Each row is a point. Each copy is the shape, with its points in the same order, turned, moved and blurred by noise. Some copies are also mirrored. Which?

Shape (8 x 2):
[[ 14 -37]
 [ 65 -47]
 [-39 -21]
 [-37 -28]
 [ 21  64]
 [-30  -1]
 [-32 -47]
 [-23  27]]
Copy 1 (8 x 2):
[[ 29 -33]
 [  1 -71]
 [ 36  28]
 [ 44  24]
 [-63  21]
 [ 15  24]
 [ 52   9]
 [-12  42]]
Copy 1 is: mirrored
Copy 2, 8 rows:
[[ 10 -50]
 [-45 -73]
 [ 51 -17]
 [ 52 -23]
 [-30  48]
 [ 39   1]
 [ 51 -47]
 [ 23  24]]
Copy 2 is: mirrored
Copy 3:
[[ 19 -16]
 [ 74   1]
 [-30 -26]
 [-17 -29]
 [-20  82]
 [-32  -6]
 [ -8 -45]
 [-37  24]]
Copy 3 is: only turned

Shape, 7 rows:
[[  -8   -9   -6]
 [  16   48  -14]
 [  57   23   14]
 [  37   12   10]
 [  11   35 -115]
 [  11  -57   21]
 [ -11  -58   -1]]
Copy 1:
[[-15  12  13]
 [-25   5 -51]
 [ 12 -39 -41]
 [  3 -16 -27]
 [ 15 101 -67]
 [ 23 -23  47]
 [ 11  14  56]]
Copy 1 is: mirrored
Copy 2, 7 rows:
[[ -8  -7  -2]
 [ -9  60  11]
 [ 45  41   8]
 [ 29  23   7]
 [-50  67 -76]
 [ 25 -49  -2]
 [  7 -50 -22]]
Copy 2 is: only turned
Copy 3 (7 x 3):
[[  0 -25  -3]
 [ -1  37   6]
 [ 22  43 -44]
 [ 20  26 -36]
 [ 37  41  95]
 [ 25 -56 -49]
 [ 16 -62 -21]]
Copy 3 is: mirrored

Shape, 9 rows:
[[-26 -27 -10 -37 -57   9]
 [-33  28  28 -16  38 -36]
 [ 63  51  71 -29  -2 -27]
 [  4  -5  74  25  32  40]
 [-20  43  51 -10  39 -52]
 [ 44 -19  24  -8  20 -28]
 [ 58 -32  -5 -10 -50  51]
 [-24 -46  25  -5 -53  -1]
 [ 28 -17  -2  41 -29  11]]
Copy 1 (9 x 6):
[[ 63   2 -86   3 -16  17]
 [ 44   2   7 -22  30 -59]
 [ 86  56  63 -14 -35 -19]
 [ 57 -25  46  56  32  23]
 [ 46   9  30 -17  13 -91]
 [ 56 -27  23 -32 -22   0]
 [ 63  14 -16   3 -35  87]
 [ 59 -26 -55  27 -32   6]
 [ 11 -10 -13  10 -38  43]]
Copy 1 is: mirrored
Copy 2:
[[-33 -26 -40 -18 -51   7]
 [-28   4  33 -36  52  -9]
 [-27   1  -4 -23  75  90]
 [-12  -1  83  -9  -3  65]
 [-45   2  42 -42  72   6]
 [ 26 -35   6   4  33  39]
 [ 24   5 -31  24 -48  85]
 [-42 -46  -4  12 -41  24]
 [  1   0   6  55 -17  32]]
Copy 2 is: mirrored
Copy 3 (9 x 6):
[[ 18  22  51 -45 -25 -14]
 [-19  19  -2  18  70 -43]
 [-99 -31 -18 -16  12 -65]
 [-50 -45   8  31  28  38]
 [-41  -2  -4  25  71 -57]
 [-18 -56 -20 -29  19 -36]
 [-14 -33  -1 -66 -61  19]
 [ 16 -20  61 -15 -24 -18]
 [  4 -28 -17   0 -44  -2]]
Copy 3 is: mirrored
Copy 4:
[[-37 -16 -12  19 -52  10]
 [  6   8  -2  19  54 -56]
 [ 73 -17  -6  91  10 -44]
 [ -3 -51 -10  72  69   2]
 [ 32  12   3  31  51 -65]
 [ 44 -44  -8  16   5  -7]
 [ 11 -58 -42  56 -49  48]
 [-36 -28  38  34 -27   4]
 [ 10 -26   1  47   7  63]]
Copy 4 is: mirrored

Shape, 15 rows:
[[-23 -11 -32  19  26   8  46 -12   4]
 [ 95  13  -4   9  67  -9 -31 -17  10]
 [ -4  37  11 -20  14  25 -27 -72  -2]
 [-14  -6 -42   2  14 -15 -13  28  12]
 [ 20  28   4 -35  -1   5  31 -11  29]
 [-18 -17   0  18  15   0  13 -50 -13]
 [-20  28  -2 -44  11 -10 121   3  -2]
 [ 10  -5 -19  17  16 -27 -36  11 -11]
 [-17  46   3   9 -10  66 -25 -57   3]
 [-20   8  -6   9  -9 -17 -30  -3   2]
 [ 38  12 -38  16  -4  59  33  26 -53]
 [ 10  -1  20 -12   8  12  -3  28  21]
 [-23 -18  -8 -38  -9 -16 -33 -30  21]
 [-10   5   4 -65  46  -1 -36   8  13]
 [-21  14  14  25 -11 -10  23  27  19]]
Copy 1:
[[ 20 -10 -38  19  23  32  38  -4  43]
 [ 47  42 -53  23   7   4 -56  -5 -60]
 [  3  20  20 -19  -3  70 -28 -32  -9]
 [-15  10 -39 -10  -2  -7  26  29  11]
 [ 54  19   8 -16 -17  25  33  -3  -4]
 [ -1  -9  -9  17  31  38   3 -30  24]
 [ 71  10  -2  15  32  56 115   0  17]
 [-25  16 -28  10  11 -11  -1  14 -16]
 [  4  -9  19   4 -43  85 -25  -7  16]
 [-30  18  -1  -2  -1   7   5   9  11]
 [ 20 -44 -52  50 -37  47  44  11 -38]
 [ 32  -4  11   5  -4  -6   7  27  -6]
 [-13  12  10 -56  11   3  -1 -15  11]
 [  7  13   1 -49  37  19  -6  46 -26]
 [ 10  12  16  37  -8   0  38  24  28]]
Copy 1 is: only turned
Copy 2 (15 x 9):
[[  1   5 -18  14  27  38  18   0  21]
 [ 75  13  14  39  11 -45  -4 -43 -61]
 [ 11 -17  22 -14 -20  55 -22 -35 -58]
 [-14  -5 -31  -3  14 -27 -16  14  -5]
 [ 26  16  20 -36 -39  13  13  18 -21]
 [ -5 -24   9  16  -1  47  17 -23  -7]
 [ -5  55  32 -42  -4  47  64  52   7]
 [-19 -20  -4  24  -1 -40 -11 -17 -19]
 [ 12 -20   4  14 -29  75 -56   0 -46]
 [-28 -23   1  -8 -18  -6 -31 -14 -11]
 [ 14  -1 -17  70  -7  26   9  74 -30]
 [ 28 -15  22 -11 -17 -16 -22  21   2]
 [-11 -49  -7 -43 -27   3   2 -20 -26]
 [ 18 -35  21 -49  25 -24 -15  14 -41]
 [-24  13  22   5 -20   0 -18  16  30]]
Copy 2 is: only turned

Shape:
[[ 25  34 -14  34 -32  25  43   3  46  31  34]
 [-46 -22  12  36  58  91 -19  29  55 -31 -38]
 [  8  11  43 -13 -31  -3  15 -50   8  45  48]
 [ 22 -20   1 -43 -47 -14 -11  -6  -9 -31  -1]
 [ 10  28 -28 -13  16  26 -34  37 -45   2  10]
 [-14   6  18 -23 -20  11  15  18 -47  12  10]
 [  5  49  40   4 -34 -63  11 -26 -15  -8  19]
 [-28  -8 -33 -21  13 -10  22  63 -18  -1   8]
 [  8  -9  -1   1  23  38 -29  71  27  21 -54]
 [ 44   7  41  60 -44 -19  35 -48  -9  23  32]
 [ 22  26  49 -16 -28 -37  35 -58   8  36  -6]
 [ 26 -22  13   0  -6 -51   2 -12  -9  33  41]
 [-20  -1  10 -30  14  17 -60  81  28 -14   6]
 [-45   0 -47  -9 -15  -6 -46  23 -12  18 -14]
 [  5   6  53  20 -78 -28  21 -15 -14  38  25]]
Copy 1, 15 rows:
[[ 26  -1 -12  39  -9  21   5  52  41  17   9]
 [-48 -49   2  80  94   7 -27 -34  13  25 -71]
 [  7  29  33   5 -43   1  22 -21  32   2  53]
 [  6   1   4 -54  18  29  12 -14  11 -49 -14]
 [ 27  30 -37  26  29   4 -12  -5 -52 -56 -32]
 [  9  27  11   8  -7   3  37 -18 -36 -23 -36]
 [ 14  46  20 -19 -27 -53  37   5  40 -54  12]
 [ -8  -8 -59   7  12  -6  26  16 -42 -19 -41]
 [ 12 -24   2   6  74 -11 -21  -1 -38  39 -57]
 [ 48 -15  64  20 -13 -13  50  24  40 -31  39]
 [ 38  26  27 -35 -30 -43  33 -32  49   8  21]
 [ 16   0   9 -19  -6 -19  32   2 -17 -28  50]
 [-50  27 -13  -3  81  -3 -18  18 -45 -10 -38]
 [-14  -3 -22  15 -17 -15 -46  -4 -48 -25 -41]
 [ 11  19  66 -20 -50 -13  45  20   2 -18  14]]
Copy 1 is: only turned
Copy 2:
[[ 33  -2  62   0   7  36  21 -21  18  83  32]
 [-18 -55  -5  45  70  37 -16  58  62   9 -33]
 [-28  -4  47  10 -29 -15  21 -21 -11  44  78]
 [ 12  -6  16 -10 -60  31  10  -5 -17 -30  25]
 [  7  44  -9   0  36  46 -12  -2 -41   0   3]
 [-32  10  27 -18  -5  27  19  21 -42  12  16]
 [-16   9  69  -9 -48 -30  -4 -43 -43  27  -1]
 [ -3  13   4 -52  25  38  34   2 -10  -2 -24]
 [ 34  20   0   4  38  17   7  71  29  -2 -12]
 [ 21 -45  59  15 -37 -21   5 -23 -50  82  46]
 [-16   8  57  29 -64 -39  42 -20 -17  42  33]
 [ 16  -8  12 -28 -17 -38  25 -28 -29  17  47]
 [  4  21  18 -38  43  21 -29  33  35 -49   5]
 [-11  34 -36 -47  -9  24 -21  12  11  19  -6]
 [-10 -13  71 -26 -55 -18   2  10 -42  58  49]]
Copy 2 is: mirrored
Copy 3:
[[-36  84  11  41  -8  39  11  -2  23 -19  11]
 [-23  20  12  10  24  43  21 121 -36  26 -77]
 [ -2   2  49  31  10  39   3 -40  16 -18  36]
 [ 15 -16  -8  -3 -58  -4   7   8   2 -39  13]
 [ 10  37 -40 -16 -10  13   7   9 -73  -6   7]
 [  3   2   6   8 -41  16  26 -30 -49   4  -4]
 [  3  17  34  -1  -6 -41 -12 -64   7 -25  -1]
 [-35  25 -29  -4 -34 -16  62   8 -51  20   0]
 [  4  52  -1 -20 -36  20  10  80 -37  53  -6]
 [ 10  33  31  86  -6  -1 -33 -44  30 -14  11]
 [ 25   7  47   8  -9   8  -2 -56  54   5  13]
 [ -4   1   9  36  -6 -25  10 -20   0   6  61]
 [-21  26  22 -46 -25  -7  23  78 -72  -3  15]
 [-50  -4 -41 -35 -20   7 -14  18 -39  17  10]
 [-18  13  55  46 -48   3 -32 -56   6  -1  23]]
Copy 3 is: only turned
Copy 4:
[[-13  19  -7  29 -29  54  25 -33  46  -6  63]
 [-44 -65  39  19  21  60 -21  -9  14 -69 -51]
 [-13  29   3 -33 -39  -5  24 -22 -27 -14  80]
 [ 34   5 -21 -10 -34 -33  13  42   7   2  13]
 [ 11   8   4  37  21  -2  26  -8 -24  40 -24]
 [-20  35 -10  -1 -24   4  33  17 -35  12  -5]
 [  9  86 -25   7 -19 -40   7 -11   0 -28  41]
 [-43  17  -5  19  17   0  35  36  25  28 -29]
 [-11 -28  28  50  41  51 -26  47  -1  -6 -13]
 [ -7  36 -70  14 -40   1  10 -29 -17 -43  83]
 [ 17  64 -21 -37 -12   2   8   6 -13 -41  86]
 [-25  18 -39   2   5 -38  20  10  -8  10  71]
 [-24 -20  65  55   8 -20  -9  38   9  10 -22]
 [-11   7  -7  -7  13  -2 -32   3  11  57 -26]
 [-24  60 -41   6 -68  -7 -11   9 -21  -8  70]]
Copy 4 is: mirrored

Shape:
[[ 33  -8 -71 -21  32 -46  18 -65 -52  18  64 -53]
 [-23  20  29  35 -48  41  43 -34  54 -21 -27   7]
 [ 51  43  -3  -5 -15 -11  31 -56  26  16   3  12]
 [ 99  32 -85  -4 -29 -27  12 -32  -6   6  23  18]
 [ 49   7 -28  13   2 -36 -18 -53 -66 -10  57  26]
 [-64  13  -3  53  46  40 -10  39  54  29  10  11]
 [  4 -36  22  46  34  -6  63  43  49 -30  10  11]
 [ -3 -57 -17  18  18  43  -5  17 -12  48  15 -46]
 [-22 -54   7  47  72  65 -68   6  66  -6 -13 -31]
 [-16  49   4 -35 -14  64  26   3   9 -52 -59  31]
 [-11 -11  38  74  85  54  23  10  41  36 -53  -8]
 [-45 -34 -47  59  48   4 -18   2  19  -7 -38 -30]
 [ 45  13 -33  31 -32 -26   1 -20 -43   7   1  -2]
 [ -7  78  30   5 -19  33  -6  26  23 -49 -36 -48]
 [ 44  24   4 -46 -41 -69  16 -32   0  20 -17  26]]
Copy 1, 15 rows:
[[ 10 -52 -31  23  -9 -35  10 -55 -52 -27  96 -26]
 [ -1  55  37  -8 -41  48  14  11  64  12 -15 -40]
 [ 22  16  -4  -6 -29   0  -7 -33  29  38  40  14]
 [ 31  21 -94  22 -34 -10  -8 -25 -25  17  50  34]
 [ 28  28 -19  16   9 -16   5 -60 -63 -45  54  28]
 [-68  13  47  52  60  15 -17  45  23  32 -25 -18]
 [  2 -19   9   4  28   3  65  34  48 -12 -48   0]
 [-10 -60  14  55  13  34 -28  12 -33 -29 -13 -38]
 [-34  -4  20  67  71  -1 -67  10  66 -45 -56 -52]
 [-28  73 -12 -76   1  41 -30  10  23  31 -16 -50]
 [-13 -19  49  36  49  12 -10 -19  55  38 -87 -45]
 [-48  -1   8  58  15 -33  -9   0  -1 -17 -39 -71]
 [ 34  31 -21  31 -39  -3  -1 -20 -52   0   4   3]
 [ 43  65  26 -26  18  15 -27  51  21  38   4 -73]
 [ 25   6  -9 -46 -73 -31 -16 -12 -18  17  29  43]]
Copy 1 is: only turned
Copy 2:
[[ 21 -49 -67  -5 -16 -37  53  11 -32  24 -38 -64]
 [-47  22  68  14 -37  26 -13 -55  26  48 -14  32]
 [ 13  23 -19  34 -17  -5  41 -27   8  51 -51  34]
 [  4 -48 -83  51 -53  -5  30  16   9  34 -64  44]
 [ 41 -52 -46  23 -14 -74  11 -34 -62  10 -34  21]
 [-65  14  37   5  62  22 -45  15   0 -27  20  28]
 [-51  -6  69  42  -6   2  50   4   8 -34  26  30]
 [ 15 -57  26 -37   5  37 -21  55   2  23  12  -5]
 [-25 -64  41 -24  95  54 -30 -19  47 -33  20  19]
 [-42  36  16 -42 -66  60  -1 -62   4 -27 -30  55]
 [-10  -2  97  14  82  93   6   7  -4 -18 -12   7]
 [-60 -70  31 -17  29  22 -24  12   7 -40 -36 -15]
 [ 16 -49  -5  39 -44 -20 -15  -2 -17  16 -61   2]
 [ -8  43   6  14 -46  44 -45 -48  55 -40 -10  -7]
 [  9  24  -2   5 -59 -54  33   1  27  33 -96  45]]
Copy 2 is: only turned
Copy 3, 15 rows:
[[ -36  -92  -62    8  -14  -40  -34  -16   15  -16   73  -60]
 [ -24   54  -30   62  -20    9   17  -62    9  -10  -47   25]
 [  28  -15  -48   16  -16  -32  -27  -63   45    5   -1    8]
 [  36  -82 -100   14  -20  -18  -55  -22   11  -26    6   16]
 [ -27  -78  -33    9  -17  -17  -98  -18   14    8   48   14]
 [ -18   47  -10   54   72   26   -5   50   25   20  -34  -34]
 [ -24  -26   29   17   65    2   42   -3  -17  -10  -50   16]
 [  -6  -29   -4    8    2   55    1   16  -28    6    3  -80]
 [ -52   13   28   22   26   33  -30   38   33   -6  -90  -99]
 [ -25   85  -69  -32  -14   13  -17  -19  -19  -23  -40   36]
 [  -9   42   10    5   85   27    0  -37   -3   41  -76  -75]
 [ -64   -4  -34   40   30   -8   -2   30  -22   22  -67  -70]
 [   9  -46  -53   28  -24  -22  -56  -21  -44   15   16    0]
 [  17   93  -20   24  -15  -53  -23   -4  -28  -57  -40    0]
 [  30  -26  -56  -12  -59  -49   -5  -21   18   37    9   39]]
Copy 3 is: only turned

Shape (15 x 12):
[[ -22  -29   17   -2  105  -25   -5    7  -37   11  -13  -12]
 [  62    4  -52  -25  -39    8   -8  -29   30  -21  -13    9]
 [  14   -6   11  -35  -26   40   -7 -106  -17    2   30   -8]
 [ -18   -4   -3   -9   -8   23    5   14  -33   11  109  -28]
 [ -17   10  -50  -32  -37   33    4  -37  -37  -12   51   67]
 [  25  -48   18    8   -1    1    1   12   28    6   14   -1]
 [ -17  -15  -13   -5  -18    0    6   -4  -30   45  -27   -9]
 [ -19    5  -17   52  -36  -30  -14   12    0   -6   35   -8]
 [  -2  -11    8  -13   -6   14   38   11  -48  -26  -17  -27]
 [ -17    8  -21  -23  -36  -24    3  -14  -59  -22   -7   -8]
 [   8   22   10  -29  -41  -14   -5   16  -39   -9  -14    5]
 [ -10   16    4   19  -21    8   -3    6  -28   -7  -19  -21]
 [ -23   20    3  -47  -12  -19    6  -53   16  -25  -21  -15]
 [   3   22   14   11  -16  -30   53  -14  -27   -6   36   -7]
 [   3  -41   21  -36  -13  -21   22  -18  -37   -3   -9  -10]]
Copy 1:
[[  0 -19 -27 -32  66   7  -6  10  -1   3 -42 -90]
 [  8 -30  27 -29 -17   1  36 -32 -12 -11  29  69]
 [-80 -19  24   0  11 -53  -4 -83 -19  11  19  23]
 [-76  10 -46  31  13  11 -18   8  35  23  65 -16]
 [-56  -3  23  41 -15 -29  47  14 -42  31  60  15]
 [ 25  -2   5  -1  25   3 -22 -16  44   2  19   7]
 [ -4 -14 -18   3  -4 -19 -35   3 -23  34 -15   6]
 [ -1  46 -48  14 -10   4  23   4  23  23   3  32]
 [ -6 -21 -19  19 -30  32 -13 -38 -14   7 -12 -28]
 [-19 -21 -46  26 -34 -10  22 -20 -42  10 -11   0]
 [ 10 -15 -37  24 -37 -26  -2  -5 -27 -21   4  -4]
 [-13  18 -27  13 -22   4 -11 -10 -16  -6 -21   3]
 [-30 -36  -6 -20 -29 -50  38 -42  12  -1 -31  -2]
 [ -6  33 -48 -10 -41 -14   3 -41   3  28  35 -29]
 [  9 -33 -19  15  -8 -21 -16 -56  -6  17   3 -24]]
Copy 1 is: only turned
Copy 2 (15 x 12):
[[-12  91 -31  20 -55  30  39  25  -1  -8 -35   5]
 [ 16 -52 -54 -31  16 -28 -40  34  10  21  18   2]
 [-22   2 -41  17  14   3 -88  28 -54  71 -19  -5]
 [ 25  67  47  -5  40  28 -19  56 -13  77   4  -7]
 [ -9  15   7 -42  16 -36 -44  75 -73  41  44   8]
 [  5  -7 -11 -11  -9  10  25  16  11  61 -27  21]
 [-37  21   9  21  -5 -46  -1  23   7  21 -12 -16]
 [ 41  24  37   0 -13 -25  -5  -8  14  49  35  14]
 [-20   0  11  19 -14  25  12  32 -15  12   7 -52]
 [  6   8  22   8 -26 -26 -35  35 -24   2  15 -46]
 [ 11 -17  29  10   4 -18 -10  29 -23 -15 -11 -20]
 [ -8   1  21  33  -5  -3  -7   5   1   7  18  -9]
 [-17   1 -17 -31 -25   3 -64 -12 -16  -1 -16 -24]
 [ 30  30   7  -2  16  -6   4 -12 -42  36   7 -49]
 [ -8   2  -1   5 -32  -6  -4  32 -26  33 -41 -43]]
Copy 2 is: mirrored
Copy 3 (15 x 12):
[[ -70   41   17   20   -5   26   29    8  -64   12    6   17]
 [  52   -2    9  -10   18   -4  -50   12   54  -51  -14  -17]
 [   7  -34    7   23  -37   35  -19  -30    1 -121   20  -31]
 [  25   37  -44   31  -24   19   35  -30   10  -43   98  -12]
 [  19   17  -23   21  -25  -50   -8  -12   36 -117   44   26]
 [  10    2  -17   19    2   45    1  -26   32   11   -6   15]
 [ -11  -24  -10  -15  -12  -37    3  -37  -18   -9   21  -10]
 [  15   37    1   31   -7  -34   27  -42   48    8   23  -31]
 [  16  -36   -1   27   11  -12   42   14  -30  -23   27  -10]
 [  17   -8   34   10   21  -48   30   -9    3  -47   38  -14]
 [  54  -11   27   -5    2  -31   16  -14  -11  -25   28    8]
 [  20  -16   16   17  -23  -26   25   -4   -4    1   21  -29]
 [  16   10   36  -23   -5   -2   35  -10   -6  -74  -26  -35]
 [  42   23  -10   58    8  -21   35  -34  -26  -32    8  -27]
 [   5  -24   15   18   25   13   31  -33  -24  -43    6    9]]
Copy 3 is: only turned

Shape, 16 rows:
[[  56   32  -26  -12  -51  -36   11   42   -1   28  -10   14]
 [  32   29  -25  -28   34   26   29  -45  -26   18   15   60]
 [ -21   -4  -22   48  -36   38   20   11   10  -19  -35   35]
 [ -53   -3  -67    1  -54  -51   33  -15   48  -27  -30  -31]
 [ -13   -2   76   36  -27   -3   50   27   53   16   50   55]
 [  10  -37  -47   35   32   23   10  -24   49  -11    0   12]
 [ -15  -41   67    5   -1  -18  -62  -17   60   51   70    4]
 [  13  -34  -16   29   44  -35   -2  -13  -48   65  -53   24]
 [ -21  -15  -32   -4  -30   17    2   71   20   -3   26   46]
 [ -20  -12   -9   -2   33   -7   12   17   -5   23    0   11]
 [ -17   74  -73   39   27  -13   54  -32   13    3   44    7]
 [  50   38   16  -25  -25   17   35   44  -21   53  -16   13]
 [  -2   21   13   27  -11 -102   -6    1    9  -31  -46  -20]
 [  13   20  -21    3  -18   57  -32  -53   66  -67   75  -91]
 [  49  101   17  -25  -32   14    9   34   18   37  -40   30]
 [  11   56  -60  -12   67  -22   47  -26   32    3   37  -11]]
Copy 1, 16 rows:
[[ -46  -48   52   -9  -17  -34   38   13  -26   24   28   13]
 [  43  -44  -17   12   -7   -6  -35   60   27   24    0    7]
 [ -15   25  -16   19  -58   24   32   25  -21  -21  -12   45]
 [ -82   10  -52   -7  -27  -50   24  -24   -4  -45   27   69]
 [ -62  -37   45  -16  -28   84    3   10   53  -47   -1  -11]
 [  27  -14   -4   47  -16   -1  -12  -10    3  -63  -14   61]
 [ -24  -42   30   28   -3   48  -32  -87   32  -37   -5  -62]
 [  16  -68  -52   56   19    5   70    6  -15   29  -26    1]
 [ -17   13   31    6  -16   46   14   13  -41  -27   57   24]
 [  -8  -12  -21   27   37   23   24   11    8  -13    9    0]
 [  -8  -17   -6   50  -17  -40   15   37   87   -5   48   56]
 [ -11  -24   47  -41   18   -1   34   36  -16   52  -13    9]
 [-113  -26  -26   42   -2  -41   54   14  -11  -35   -7  -12]
 [  24   62   35    8  -23 -104  -66  -43   50  -86  -14    6]
 [ -63  -18   72   -6  -14   -6   -2   40   -7   88  -19   16]
 [   0  -36   -1   48   37  -55  -23   23   71  -17   32   57]]
Copy 1 is: mirrored
Copy 2:
[[-15  89 -16 -55 -21   6  -4  10  15  -2 -21  13]
 [ 39  18 -70  40 -27  40  42 -13  30  11   8  12]
 [ 13  12  42   5 -37  42 -26  21  74 -11  -9   4]
 [-37  18  47 -51  71  11 -20  -1  37 -24  52 -30]
 [ 75  31  40 -38 -48  14  22 -31  27 -58  29 103]
 [ -5 -13  28  26 -43 -26  11 -17  47  25  35 -11]
 [ 33 -16  13   7 -44 -45 -47 -37 -63 -44  38  82]
 [  9  39  26  56 -17  38   5 -56 -32  42 -31 -29]
 [  2  16  20 -49 -59  45 -26  11  37  21  46  60]
 [ -1  10   6   0 -39  48  18 -30  -8   1  26  17]
 [  6  58  -8  36   5  26  71  36  39 -23  89 -11]
 [ -9  76 -49 -19 -69  53  20 -18  12 -40 -40  15]
 [-24  29  65 -27  57  -2  25   9 -25 -14 -24  18]
 [-28 -61 -16   9 -32 -76  10  71  25 -84  67 -14]
 [-46  82 -41  -3 -31  49  20   3  36 -51 -48  71]
 [-22  37 -37  27   3   0  82   2  11  -6  78 -19]]
Copy 2 is: mirrored
Copy 3:
[[ -21    8  -79   17  -17   11    3   13   61   -9   42  -77]
 [  47   -1  -44   -7  -60   30   -2  -39  -37   23   20  -21]
 [ -21   -8  -24   78   12   61   10    9  -17  -21   42   -9]
 [ -98   25  -33   97  -14    3   10  -50   49  -35   -6    5]
 [  38   -3   28   49  -36   45  -35   78   52   -6   40   29]
 [  -3  -49   -1   59   -8  -11   20  -28  -22   27   34   10]
 [ -25   23   29  -34    8  -50  -39   71   12   23   27   50]
 [  11  -13  -50  -23   30   13   81   -7    6   23  -33  -15]
 [  11   30  -35   62  -12    2   16   19   -2  -52   91    3]
 [  12    6  -10    3  -12    2   39  -11    4  -27   19   12]
 [ -10   29    7   38  -66   48   27  -82   40   48   56   -7]
 [  24  -10  -69  -27  -21   48  -16   12   53  -36   35  -49]
 [ -54   42   10   62    7    4   45    9   56   -2  -50  -67]
 [-102  -45   81   25  -45  -20  -76  -59  -28    5   72  -32]
 [  33   30  -57   15    9   50  -61  -20   66  -11   23  -76]
 [   7    3   11   21  -69   -5   10 -100   33   33   32  -17]]
Copy 3 is: only turned
